Every row gives one point. The points of each table are mixes of a few directions, plus a little noise. How many directions does each table use, and how many do they share? Where both have some left over, give the other angles between the two spaces (their principal angles), to ten degrees, smallest first.
(in the rows, 128 means zero)

First, 6 rows:
[[ 96 142 146]
 [ 77  78 162]
 [ 97 105 148]
 [107 132 141]
 [212 214  72]
 [179  96 100]]
Second, 6 rows:
[[162 229 195]
 [116  92 104]
 [144 176 161]
 [112  79  95]
 [107  63  85]
 [129 129 129]]
Directions: first 2, second 1, shared 0; angles 40

First:
[[117  79 114 153  69  31]
 [126 142 118 131 147 128]
 [134  85 156 148 122 186]
 [181 119  76 143 145 109]
 [122  90  94 170 107  42]
 [ 86 199 163  82 153 166]
 [201 110  85 109  88  79]
 [ 73 130 201 121 132 209]
 [114 197 145  96 188 202]]
Second (6 x 6):
[[ 49 175 244  65 118 239]
 [154  97 121 133 101 115]
 [121 139 124 130 141 127]
 [183  83  73 159 111  70]
 [105 173  99 141 185 112]
 [156 101 108 140 111 104]]
Directions: first 4, second 2, shared 2

First:
[[165 174 135 119 126 165  78 154 122]
 [128 109 133 141 148 106 107 155 141]
 [ 98  74  97 148  76  57 218  71 130]
 [205 178 110 137 125 154  89 120 122]
 [125 112 131 127  96 114 154   7 178]
 [100  99 114 138 197 124 172 181  84]
 [146 148 103 133  68 109 136 179  92]
 [ 91 145 182  94 209 200  70 184 130]
 [101 156 157  92 167 199 118 128 117]
 [123  85 119 152  68  52 139 101 166]]
Second:
[[164 141 134  79  98 118 177  99 115]
 [163 128 138  96 106 137 161 117 123]
 [179 104 154 109 110 178 150 144 136]
 [ 53 167  89 153 152  51  98 101 114]
 [  8 169  75 191 178  37  58 113 119]
 [117 111 131 160 146 151  99 155 140]
 [164 137 135  86 101 124 170 105 118]
 [175  70 167 153 133 228 110 191 158]]
Directions: first 5, second 2, shared 0; angles 40, 70

First:
[[162  95 146  62 122  85 149 137 192 105 190 139]
 [123 100 123  97 126 135 127 122 136 115 202 165]
 [146 142 167 105 122  89 143 139 170 128  90  82]
 [ 44 155 150 128 112 181  88 116  85 142 156 140]
 [159 150  88 214 155 135 145 125  94 148   7  78]
 [ 90 115 213 158 160 142 164  80  73 162  61  47]
 [199  83  87 135 155 102 171 125 156 113 132 127]
 [132 131  28 109 123 164 108 148 181 101 213 161]
 [131 128 108 131 115 129 107 138 111 122 150 181]
 [ 94 180 171 141  89 118  78 148  81 144  77 161]]
Second, 8 rows:
[[167 113 119 174 177  56  62 157  72 132  79 121]
 [147 142 114 116 144 192 142 111 174 107 112 125]
 [150 126 110 176 152  70  99 151  88 143  78 100]
 [123 139 114 124 118 108 155 137 167 137 122  69]
 [ 58 131 159 100  49 186 189  95 111 143 199 195]
 [164 116 125 141 173  97  77 143 111 115 103 128]
 [143 156  99 118 134 209 170 106 201 110 100  97]
 [ 72 103 185  76  77 105 132 123 102 137 231 188]]
Directions: first 5, second 4, shared 2; angles 60, 70

First:
[[124 124 158 133 135 124  97 112 103 145 128 138 138  85 116 122 116 137
  122 142]
 [107 204  71 154 173  99 114 143 249  67 176  95 168 237 127 161 166 168
  143  98]
 [124 128 161 118 111 116 113 115  91 147 117 124 118  55 113 105 108 128
  116 149]
 [131 138 125 108 100 113 147 135 123 125 119 101  96 107 124 107 118 114
  119 130]
 [114 124 129 149 148 147 128 118 132 125 130 163 179 127 138 152 149 155
  140 137]
 [124  72 126 131 108 189 199 125  81 140  91 196 167  98 165 149 154 131
  148 147]
 [165 106 107 110 127 121 121 151 138 133 136  91  53 214 127 117 105  74
  119  90]
 [133 128 147 120 122 114 107 123 110 141 127 114 106 100 114 111 108 119
  117 132]]
Second:
[[158  99 188 154 160 121  64  89 118 122 199 122  99 155 105 151  93 148
  115 124]
 [147  82 146 155 165 156 103 111 120 133 161 159 136 185 133 163 127 134
  138 116]
 [ 95 170 109 116 121 112 122 126 135 147 130  86 138 101 107 109 142 117
  156 124]
 [ 92 164 120 110  98 118 153 117 119 142 131  86 133  65 110 110 143 123
  159 136]
 [161  99 100 108  99 140 189 166 134 103  86 146  89 169 164 124 122 104
   99 123]
 [135 104 174 151 147 134  94  89 109 131 181 133 130 123 112 150 116 150
  135 133]
 [ 79 135  82 120 110 168 191 130 113 158  99 137 186  97 141 134 183 115
  192 130]
 [152  58 154 135 101 180 198 107  86 114 141 174 121 120 158 160 131 139
  133 143]
 [119 162  83 112 138 105 104 150 162 144 134  69 100 186 110 107 132  86
  147  92]
 [139 173 108 114 131  82 103 179 167 102  56 143 126 121 140  92 110 134
   60 139]
 [128 162 144 132 140  92  87 145 144 111  90 153 150  85 127 109 110 160
   75 153]]
Directions: first 4, second 5, shared 3; angles 60
